Each row of a before or after table is a point. One or more steps were done to the points. Then noise was added and the rows were shuffled. The steps act on columns, c1 being the first. What was done? A step turns or swaps two columns, mirrors them in a line or flattens them onto one, adds a multiple of one to another, or multiplies or shifts one. Angles are multiples of 10 degrees, from the lower column toward the higher: turns from -170 to 170, lines from 10 to 170 but not 90. Use the fewest steps. Two steps may share a column if one is a turn and the other turns, adds or multiplies; they go together, in the order done. Otherwise the lowest column goes first.
In the rows, zero is written as 128.

Before:
[[151 105]
 [120 136]
 [137 127]
 [139 125]
 [138 121]
 [148 136]
 [134 135]
 [139  91]
 [249 118]
 [140 134]
 [160  93]
 [122 138]]
After:
[[116 183]
 [106 156]
 [107 185]
 [119 177]
 [ 94 142]
 [  7 168]
 [117 174]
 [119 171]
 [135 185]
 [134 188]
 [122 184]
 [117 139]]
Steps: multiply c1 by -1; shift c2 by 50

Before (12 x 4):
[[111 107 116 109]
 [ 89  99  93  94]
 [ 74 141 142 109]
 [109 100 176  79]
 [148 189 145 118]
 [213 162 157 192]
 [ 60 113  95 118]
 [152 150 203 150]
 [107 102  93  75]
 [201 158 150 210]
 [111 164 202 127]
 [198 140 117 177]]
After, 12 rows:
[[160 112  95 185]
 [148 142 140 180]
 [140 163 203 141]
 [124 109 115 154]
 [104  99 179 175]
 [126  98  94 180]
 [129 148 203  97]
 [121 165 158  22]
 [105 190 145 118]
 [102 104  92 177]
 [121 141 118  43]
 [142 159 151  19]]
Steps: turn c1 and c4 by -130 degrees

Before, 13 rows:
[[ 95  49  75 110 238 101]
 [145  60 102 131 117 156]
 [ 75 147 187 124 136 141]
 [176 113 106  46  83 150]
 [140  81  79 102 131 115]
 [ 39 150 144 204 180  70]
 [ 63 146 165 139 138 106]
 [132  96 105 109  82 131]
 [ 36 113 219 177 134 103]
 [146 144 189 126 156 167]
 [164  64 175  86 115 107]
 [170 133 152 122 109 122]
 [ 49 134  90 151 164  81]]
After, 13 rows:
[[143 116  57 133 116 156]
 [ 49 165 113 150 164  80]
 [149  82 172 124 155 166]
 [162  55  97  86 114 108]
 [170 111 143 122 108 125]
 [138 146  61 103 129 117]
 [131 133  89 111  80 130]
 [177 139 107  46  81 151]
 [ 75  86 171 125 136 140]
 [ 39 125 153 205 179  70]
 [ 61 107 165 138 139 106]
 [ 34  43 160 176 133 102]
 [ 95 134  34 109 236 102]]
Steps: turn c2 and c3 by 60 degrees

Before (11 x 9):
[[ 89 108 147 211 107  28 111 184 156]
 [172 217  71  86 175 114 200  79 127]
 [170 216 133 104 111 149 169  39 106]
 [133 116 168 191 140  70  68 148 163]
 [147 125 206 121 139  47 101 174 108]
 [ 96 104 189 169 124  42 155 122 142]
 [135 130 152 159 122 129 167 181 143]
 [121 139 175 186 118  51  94 175  51]
 [137  61  93 149 137 100 149 119 133]
 [ 82 131 118 105 109  96 116 140 139]
 [218 168  51  66  68 103 193  89 144]]
After (11 x 9):
[[125  57  94 151 130 120 149 100 130]
 [141 124 209 118 141 172 101  50 103]
 [134 168  51  65  72  91 199 105 115]
 [118 133 120 106 108 144 114 100 154]
 [151 136 177 186 118 173  94  47  62]
 [113 116 173 187 138 148  66  75 157]
 [112 108 142 211 108 187 108  29 168]
 [134 222  70  86 176  80 203 116 113]
 [139 217 133 102 109  38 165 150  97]
 [128 128 150 159 121 184 165 129 143]
 [119  99 190 169 124 125 154  38 151]]
Steps: flatten c1 and c9 onto the line at 110 degrees; swap c6 and c8

Before (9 x 12):
[[150 154 114  93 180  97 122 183 112 111 130 104]
 [119 150 103  98  98 194 110 169  76 155 141 145]
 [103  80 124 197 181 148 203 126 115 120 134  86]
 [ 72 118  74  72 105 168  97 198 109 155 116  56]
 [ 79 137 119 185 145  67 161 119 112  48 144  87]
 [162 126  87 118 108 189 100 177 139 125 127 126]
 [152 113 197  50  79 101 171 226 111  99 220 176]
 [135 113 115 141 128  62 182  95  98  80 158  88]
 [ 80 100  69  89 120 157  82 145 106 123 159 135]]
After:
[[ 78 136 113 152 131 122 165 118 111  50 140 200]
 [162 126  99 144 140  93 101 178 139 124 126  77]
 [ 82 100  77 135 147 120  83 146 107 123 159  97]
 [136 115 118  87 133 125 182  94  98  78 159 205]
 [103  83 105 122 136  83 202 124 113 118 137 131]
 [121 152 117 115 131 109 109 168  74 157 143  63]
 [151 114 201   7 101 184 172 227 111 100 220 127]
 [148 154  98 100 136 125 122 184 115 111 133 166]
 [ 70 120  87 103 144  45  95 196 109 154 115 132]]
Steps: flatten c3 and c5 onto the line at 160 degrees; add -1 times c7 to c4; turn c6 and c12 by -120 degrees

Before (11 x 14):
[[136  55 131 151  65 154  61 131 165 156 113  78 112 165]
 [224 188 105 145 172 198  39 113 180 123 122 120  88 172]
 [193 169 134 184 175 137  98  44 137 110 109 152 167 183]
 [188  93  94 155  35 149 104 145 187 127 166  78 180 110]
 [123 143 148 186 234 194 100  87 166 118 113 139  36 138]
 [ 99 136 170 149 114 186  91  47 127  51 116 173 155 166]
 [120 135 141  93  23 166  94  80 171 136  92 229 175  95]
 [109 147 179 118 130 106  84  96 120  83  78 133 167 110]
 [ 85 144  75 129 179 159  89  84 156 164 153 106 116 105]
 [244 180 153 111 160 126  43  71 225 147 140  41  97 127]
 [124 162 129 182  93 138  93  92 110 151 119  83  86 149]]
After, 11 rows:
[[126 105 131 182 234 193 103  79 165 115 115 138  38 136]
 [ 89 148  75 171 177 157  85 139 159 165 152 102 114 106]
 [ 99  90 152 212 115 190  95 119 128  52 115 173 158 166]
 [241  68 109 180 160 128  42 155 227 149 139  39  99 124]
 [123 100 109 171  91 138  95  84 109 147 112  83  87 146]
 [122 112 133 170  22 171  95 172 172 137  92 228 178  96]
 [134 181 180 129  68 156  57 106 159 159 113  75 113 167]
 [193  92 105 219 180 140  99  92 139 108 113 152 168 182]
 [109  82 157 162 131 106  85 145 124  81  80 135 169 108]
 [185 174 129 118  27 150 101  97 188 128 167  78 180 114]
 [226  99  72 145 172 198  38 115 181 124 128 118  91 174]]
Steps: mirror c2 and c3 in the line at 110 degrees; mirror c4 and c8 in the line at 140 degrees

Before (14 x 20):
[[143 106 163  93 153  64 110 165 133 109 126 186 138 197 191  56 149 130
  168 117]
 [127  84  73  82 121 136  96 162 157 103 161 122 218 177 164  61  90 128
  104  93]
 [159 137  19  86  94 159 160 210 141  77 180 197 147 161 197 138 122 197
  110  95]
 [174  56 178 189 199  87  83 129 134 153  92 129 108 184 117 137 197 107
   83 199]
 [173 112 179 157  98  96 197 111 123 165 146 178  97  38  87 168 128 128
   69 142]
 [160  93 145  96 112 107  89 127 165 106  95 123 212 157 154 124 192 150
  171 125]
 [146 119 108  77  97 131  45 165 118 125 149 145 148 191 242 121  79 181
  153 115]
 [161  98 129  22 107 132 202 130  78 157 165 164  77 141 128 179 140 131
  108 113]
 [111 154 128 124 140 105 205  59 133 189 169 153  48 128 131 169 165 115
  131 159]
 [217  66 127 184 166  12  98 131 108 105 114  58 191 133 174  98 181 120
   92 163]
 [154  73 110  83 167  94  68 124 167  53 103 114 122 162 169  76 122 188
  144 110]
 [120  83  69 100  91  74  73 125 113  88  86 169 192 192 187 100 132 167
   98  63]
 [182 104 137 111 168 106 204  34  83 182 189 226 124  73  74 185 142 142
  119 174]
 [162  34 185 189 125 128 177  77  85 159 190 150  74 105 142 141 206 127
  112 146]]
After:
[[ 17 105 137 125 169 106 208  34  84 184 188 144 111  73  72 184 143 138
  118 176]
 [110  54 179 107 199  88 103 128 131 154  93 170 188 185 119 138 195 108
   84 201]
 [ 67 110 178  96  99  96 198 110 119 165 147 155 157  38  85 170 128 129
   69 140]
 [107 121 109 149  98 134  30 166 120 125 148 139  77 192 242 122  79 181
  153 115]
 [ 98  36 183  74 123 127 201  77  86 159 189 153 189 102 141 142 206 126
  111 148]
 [162  67 129 189 165  13 113 131 109 106 113 237 184 133 175  96 180 120
   92 164]
 [ 54 136  20 150  92 159 156 211 140  78 178 135  86 159 196 136 126 197
  108  95]
 [134  84  74 217 121 139  87 160 156 102 160 131  82 176 163  61  92 125
  105  92]
 [ 69 108 161 138 154  65 120 163 128 106 127 123  93 198 190  59 150 129
  169 119]
 [132  75 112 123 167  95  67 124 168  50 101 156  82 163 167  78 122 186
  144 110]
 [112 156 129  49 142 105 215  58 130 190 169 103 123 129 133 169 164 114
  128 160]
 [ 97  83  70 191  89  75  74 125 110  89  85 106 101 190 186  98 132 169
   98  64]
 [121  92 147 212 111 107 106 127 167 105  94 163  95 159 156 126 192 151
  172 124]
 [ 83  99 130  80 108 134 206 131  77 156 165 147  23 139 127 182 139 130
  106 112]]
Steps: turn c1 and c12 by 110 degrees; swap c4 and c13; add 0.3 times c17 to c7

Before:
[[145 169 125 162 139 105  80 191 157 182  74 173 107 169 150  74 141 167
   89 180 172 105 134  79]
 [152 139  91 201 107  99  94 150 112 185  85 161 121 120 239  95 170 157
   55 171 137 116 142  84]
 [118 198 101 157 147 109 216 150   7  50 128 137 119 120 192 121 246  65
   71  92  95  61  76 149]
 [158 165 106 127 161 138 118 175  19 124 114 137 153 110 173 177 203  36
  112 100  95  76 105 123]
 [102 147 134 191 199  50 205  95 115 122 176 121 138  58 175 124  79  77
  137  83 115 170 119 102]
 [142 136  71 146 190  91 156 156  44  71 120 156 124 106 150 156 245  17
  128  83 125 123 158 176]
 [168  84  59 221  89 163 107 186 124 178 138 146 108 175 161 118 163 149
   58 157 111  59 160  83]
 [ 93 157 120 182 202  52 143  41 101  77 168 190 122  87 141 143 100 124
  104 107  96 202 114  91]
 [144 109 100 167 100 159  59 162 132 189  77 124  68 136 150 121 201 190
  137 186 114  88 178 125]]
After, 9 rows:
[[168  84  59 223  90 163 132 185 123 182 139 145 115 175 163 119 164 145
   58 156 112  60 159  83]
 [141 135  72 145 189  91 109 157  44  55 120 155 125 106 151 157 246  26
  130  83 125 124 157 175]
 [117 200 103 157 145 110 119 150   6  53 129 139 122 118 193 122 247  83
   72  91  95  61  75 149]
 [157 164 106 127 161 137 112 175  20 100 114 136 145 110 172 178 202  38
  110  99  95  75 105 123]
 [145 168 127 162 139 105 133 191 157 207  75 172 112 169 149  75 140 158
   88 180 172 103 135  81]
 [149 139  93 202 106  98 133 150 112 202  83 161 122 119 238  95 169 148
   57 170 136 119 143  84]
 [103 149 134 190 198  50 120  95 114 124 175 120 137  59 176 124  78  92
  138  83 116 170 117 102]
 [144 107 101 169 101 159 137 163 133 192  77 125  87 135 151 121 202 178
  138 187 113  86 179 124]
 [ 94 158 119 182 201  52 128  41  99  69 168 191 123  87 143 142  99 127
  104 106  95 202 116  91]]
Steps: flatten c7 and c18 onto the line at 80 degrees; add -0.5 times c16 to c10; multiply c13 by 0.7

Before, 13 rows:
[[148 129 118 142 137 112 153 137 123 147 118 143 148 126 107 111 136  98
  123 114 144 124 115 132 123 106 134 155 124 142 121 140 141 108 104 136
  131 119 146 107 145 103 101 138 105 107 150 121]
 [112 134 129 127 130 130 130 131 102 117 156 117 114 120 100 194 144 150
  144 141  97 113 133 126 118 136 125 131 102 100 121 134  95 159 116 134
  107 137 128 111 142 141 202 177 130 186 147 116]
 [126 125 109 129 104 120 162 129 106 147 138 127 138 132  99 105 127 152
  122 181 135 120 125 142 119 128 131 153 115 122 127 133 133 105  97  93
  126 132 149 155 144 153 127 137 144  99 135 117]
 [133 138 137 128 137 147 147 133 116 114 122 128 113 111 121 113 147  83
  122 126 137 113 136 164 108 110 141 142 148 135 123 111 149 129 115 139
  112 116 148 127 112 134  99 144 153 107  96 115]
 [141 123 129 143 139 117 158 181 128 129 136 143 115 122 126 134 119 119
  126 125 145 114 132 140 129 132 130 126 106 110 132 143 145 114 114 115
  134 107 147 121 146 137 106 137 148 100 136 123]
 [145 139 143 133 143 120 148 130 108 142 135 148 135 124 126 111 126 122
  131 119 148 123 135 124 132 130 112 134  99 133 124 139 132 105 121 127
  113 102 146 109 145 147 110 171 137 111  78 121]
 [152  92 128 157 142 113 151 128 107 146 129 142 120 134 110 104 137 138
  122 129 149 114 124 143 124  87 127 169 104 136 133 120 142 140  91 128
  151 179 130 139 138 156  96 139 137 133 145 125]
 [130 112 198 168 119 133 151 131 117 122 164 122 111 135 101 114 129 110
  129 206 132 168 134 126 110 128 133 128 120 140 127 143 113 133  94 139
  120 110 132 249 146 157  93 136 146 104 102 165]
 [121 138 111 127 109 111 161 137 117 148 157 138 163 122  99 135 120 150
  128 146 136 124  91 144 107 121  79 129 110 141 143 145 115 114 160 150
  119 148 121 107 146 158  93 156 123 115 138 162]
 [104 112 111 149 115 140 151 131 108 147 161 124 134 133 192 124 142 144
  119 127 150 113 133 123 112 130 142 126 101 124 125 146 105 159  88 107
  101 111 148 134 119 141 107 132 138 146 146 137]
 [116 107 119 132 125 117 159 150 108 111 134 141 133 134 101 125 141  64
  137 124 148 134 110 144 120 126 119 140 141 106 137 123  95 124  90 152
  182 133 143 105  98 128 208 133 153  99 147 126]
 [136 127 109 127 136 146 122 133 136 146 118 107 127 134 132 101 134 142
  120 201 144 122 131 151 124 123 143 131 113  95 151 125 112 105 117 119
  118 135  72 116 107  77 175 168 115 117 127 151]
 [151 128 112 130 132 115 160 140 118  89 115 143 136 119 112 102 152 120
  131 128 136 117 129 139 113  78 121 128 100 133 134 132 155 142 101 126
  102 107 140 116 136 136 121 139 155 133 147 129]]
After (13 x 48):
[[137 127 109 134 136 146 122 134 136 107 118 108 128 134 132 101 134 142
  120 201 143 122 131 150 124 123 142 130 113  95 151 125 113 104 116 118
  119 135  73 116 107  78 175 168 116 125 128 151]
 [154 128 112 117 133 114 161 140 118 162 114 142 137 118 113 102 152 121
  130 129 136 117 129 138 113  78 121 127 100 133 132 132 154 141 101 126
  102 108 140 116 136 136 122 138 154 149 132 129]
 [116 135 130 127 129 130 130 131 102 174 156 118 115 119  99 194 144 148
  143 141  98 113 131 126 117 137 124 130 102  99 120 135  94 159 116 134
  109 137 128 111 141 140 202 178 130  90 126 116]
 [123 138 111 131 109 112 160 137 116 104 158 139 163 122 100 135 119 150
  127 147 136 123  91 144 107 123  79 128 110 141 143 144 115 115 161 150
  118 147 120 106 146 158  93 156 125 125 126 161]
 [127 137 137 119 136 147 146 132 117 125 123 128 113 111 120 113 148  83
  122 125 137 113 137 164 108 110 141 142 147 135 122 112 151 129 115 139
  112 115 148 128 112 134  98 143 152 153 128 114]
 [125 113 199  85 118 134 151 131 118 116 165 121 111 136 102 112 128 110
  129 206 132 169 133 125 109 127 133 129 120 140 127 143 113 132  94 139
  120 110 132 249 147 157  94 137 131 151 128 165]
 [151 129 118 123 138 112 153 136 123 100 118 143 148 126 108 110 136  98
  123 114 144 124 116 130 123 107 134 156 125 141 121 140 141 107 105 137
  131 118 146 106 145 103 101 138 101 131 131 121]
 [120 108 120 116 125 117 159 150 108 122 134 141 133 134 102 124 141  64
  137 125 148 134 110 144 120 125 119 139 141 106 137 123  95 125  91 152
  183 132 144 105  99 127 208 133 150 161 126 127]
 [107 112 111 104 115 140 150 131 108 125 161 125 134 134 192 123 142 143
  119 127 150 115 132 123 112 131 141 127 100 124 125 145 104 159  87 107
  102 112 149 135 119 141 107 133 130 103 124 137]
 [134 139 143 121 143 121 148 130 107 106 136 148 135 123 126 111 127 122
  132 119 148 123 134 123 131 128 112 134  99 132 123 140 132 104 120 127
  112 103 146 109 146 147 110 171 134 133 130 122]
 [154  92 128  99 142 113 151 129 107 118 129 142 119 134 110 104 138 138
  122 130 149 113 125 142 125  87 127 169 104 136 133 120 142 141  90 128
  151 179 131 139 139 157  95 139 126 113 133 126]
 [141 123 128 108 140 118 159 180 128 109 136 143 114 122 125 134 118 118
  126 125 146 115 132 140 129 131 130 125 108 110 132 143 146 115 114 115
  134 107 147 121 146 136 107 137 142 149 131 123]
 [127 125 109 123 104 121 161 129 106  95 138 126 138 131 100 106 126 153
  123 182 134 120 124 143 120 128 129 153 116 122 126 133 134 105  97  93
  125 132 148 155 144 154 127 136 143 138 128 116]]
Steps: flatten c1 and c47 onto the line at 10 degrees; mirror c4 and c45 in the line at 100 degrees; turn c10 and c46 by -140 degrees
